Rows are points. The window is the flat piece filled in between its corners: a triangle in 3 columns, a solid with four corners in 4, and so on. A path goes straight from each point to the next, and from the last back to the first. After which points does the path pass through the window?

Window, 4 rows:
[[-0.5 10.7  1.9  1.9]
 [ 3.9 -3.5 -1.0 -3.8]
 [-7.2 -0.6 -0.1  0.9]
 [-4.1 -2.4  3.3  0.4]]
Path:
(1): [-3.7  0.0  1.7 -4.1]
(2): [ 2.6  4.1 -0.8 -3.5]
(3): [ 2.4  1.8 -0.6  2.9]
(4): [ 1.7  0.1 -0.7  5.1]
(5): [ 2.4 -0.3  0.3 -6.7]
(6): [-0.2 -5.8 -0.8 -7.9]
(7): [ 5.1 -8.4 -0.9 -1.3]
(8): [3.2 1.6 0.2 2.9]
(9): [-1.8 -0.9  3.9 -4.0]
(10): [-8.3  8.8  5.2 -2.8]
(11): [-1.8  8.7  0.4  6.1]
(12): [-0.7 -2.3 -1.2  5.5]
(13): [-3.6 -1.2  2.0 -2.1]
(14): [-5.1 -4.6  4.5 -4.2]
(15): [-1.2 -4.8  0.2  0.0]
(16): [-3.0 -2.5  0.8  1.7]
Through the window after points: 4, 12, 16

Window:
[[ 0.2  5.4  0.3 -1.4 -1.2 -0.8]
 [ 5.4  1.1  0.0  4.2  2.1 -1.3]
 [-2.1  6.2  6.8 -0.3  4.2  0.1]
 [ 2.0 -1.0  5.1 -1.4 -7.5  5.8]
 [-0.4 -6.2 -9.3  1.1 -1.8  3.5]
 [ 7.3 -9.3 -2.8 -0.8 -2.6 -2.1]]
Path:
(1): [-0.1 -2.0  1.4  0.0 -4.9 -3.8]
(2): [ 3.6 -3.2 -5.2  2.7 -4.3 -2.9]
(3): [ 5.2 -3.0 -3.7  2.0  0.4  2.5]
(4): [ 0.8  4.1 -0.1 -3.1  3.2  2.6]
(5): [-1.6  4.0  1.4  4.1 -3.7 -2.1]
(6): [-0.1 -1.9  5.8  2.3 -3.9 -2.1]
(7): [ 6.3  1.1  0.3 -2.4  0.3  2.3]
(8): [ 6.0 -3.6  0.2 -3.0 -2.7 11.4]
Through the window after points: none
